Each row is a point. The ring and each string are closed loops that go straight from each point to the next, and from the last back to the first. Before rounding, they use only three directions, however many columns there are. Count how often each string passes through the ring. Passing back the other way cancels.

Ring (10 x 3):
[[ 15.6  14.4 -25.7]
 [ 12.6  14.4 -28.5]
 [ -1.8   9.2 -23.4]
 [-12.7   3.1 -14.5]
 [-19.6  -3.3  -6.5]
 [-21.6 -10.9   0.6]
 [-15.8 -12.8   2.5]
 [ -6.1  -8.4   0.8]
 [  3.6  -0.5  -3.9]
 [ 12.2   8.3 -12.8]]
String, 21 rows:
[[-22.0  -3.0 -11.2]
 [ -5.5  -2.3 -22.6]
 [ -3.9   2.5 -16.5]
 [ -5.8  11.6 -12.7]
 [  3.9  20.8 -25.7]
 [ 17.7  16.6 -42.3]
 [  9.0   2.5 -29.4]
 [  3.6   8.1 -17.4]
 [  4.2  14.5 -14.6]
 [ 18.1  22.0 -32.8]
 [ 16.5  23.0 -34.5]
 [  3.7  16.8 -21.0]
 [ -2.3   7.9 -14.8]
 [ -0.4   0.8 -20.7]
 [-12.6   7.1  -8.2]
 [-26.3   5.4  -1.1]
 [-22.4  -6.5 -12.0]
 [ -9.5  -8.6 -19.4]
 [ -7.1  -0.8 -10.7]
 [-19.4   2.8   3.7]
 [-32.7   0.8   8.3]]
Times through: 3

Ring:
[[ -4.0  12.2  22.1  -6.4   5.9   0.5  -3.8 -12.7  -6.7]
 [ -6.9  25.7  19.6  16.8   1.8  -1.9   2.5  -6.5 -22.4]
 [-13.9  26.9  11.2  27.1  -5.2  -1.0  12.2  -2.5 -25.3]
 [-24.3   8.6  -3.6  23.7  -7.6  -0.4  19.9  -8.5 -12.5]
 [-28.8 -16.2 -11.3  -2.8  -7.2   3.5  20.3 -16.9  12.1]
 [-21.6 -16.7  -1.5 -29.4  -9.4  10.2  15.5 -13.1  23.0]
 [-11.5  -6.4  12.2 -35.0  -5.1  10.2   6.0 -10.9  17.9]]
String:
[[-16.5  -5.4   4.9  -8.0   0.4   2.0   7.3 -16.6   5.7]
 [-13.9   0.6   9.7 -18.9  -6.4   7.8   9.6  -8.6   8.1]
 [ -6.5   3.0  20.4 -47.7 -12.0  16.6   6.7  -1.2  18.9]
 [ -3.4  -1.1  23.0 -44.6  -1.8  11.2  -1.9  -9.8  17.6]
 [ -6.0  -3.8  18.2 -24.5   7.1   2.8  -4.8 -18.6   9.4]
 [-10.1  -0.4  13.1  -9.9   5.2   0.7   0.1 -17.3   2.3]
 [ -8.9   9.8  16.3  -9.5  -1.6   4.2   3.9  -8.6  -2.2]
 [-11.3   7.8  12.8  -4.0  -0.8   2.6   5.3 -10.5  -3.3]
 [ -6.5   7.4  17.7   4.2  11.8  -4.7  -5.5 -19.6  -9.3]
 [ -0.7  22.7  26.3  12.9  12.2  -5.7  -8.6 -14.1 -21.8]
 [ -1.2  35.8  27.8  16.2   1.7  -1.0  -0.9  -2.0 -28.1]
 [ -7.2  30.4  20.4  12.2  -5.4   2.5   7.2   0.6 -21.7]
 [-13.6  11.1  10.0   7.3  -1.3   0.6   7.9  -9.8  -9.4]
 [-13.7  12.9   9.2  21.7   4.5  -5.0   5.1 -14.2 -17.4]
 [-15.5  10.0   7.5  10.4  -1.7   0.0   9.5 -10.4  -9.8]
 [-15.6  17.1   8.6  10.9  -8.0   3.1  13.9  -3.3 -12.6]
 [-18.2  33.4   7.3  30.1 -16.2   3.5  22.5   7.1 -27.4]
 [-24.3  22.1  -2.5  41.7 -10.0  -2.4  22.9  -2.8 -26.7]
 [-26.5   3.7  -7.6  33.0  -2.0  -5.2  18.0 -15.1 -14.5]
 [-20.4  -1.5   0.0   8.7  -0.6  -0.9  11.6 -15.9  -2.6]
 [-20.7   6.4   1.5   3.9 -10.4   4.9  18.1  -5.7  -3.0]
 [-30.7  -5.3 -12.4  11.2 -12.4   3.5  26.1 -10.1   1.6]
 [-36.3 -20.8 -21.3   7.8  -9.7   2.0  27.3 -18.3  11.4]
 [-33.1 -19.8 -16.8  -4.0 -11.7   5.4  25.8 -15.5  15.8]
 [-22.1  -2.7  -0.9  -9.6 -12.0   7.9  19.0  -7.3   7.8]
 [-20.6  -6.3   0.1  -8.3  -5.7   4.7  13.9 -13.0   7.9]
 [-23.3 -18.8  -4.8 -14.5  -2.3   3.7  12.7 -20.0  16.8]
 [-24.9 -27.3  -6.7 -33.5  -7.5   9.6  15.8 -18.5  30.3]
 [-21.4 -21.9  -1.0 -46.4 -13.5  15.3  16.8 -11.0  33.6]
 [-18.1 -19.4   2.5 -36.4  -5.1   9.7   9.8 -16.3  26.2]]
Times through: 1
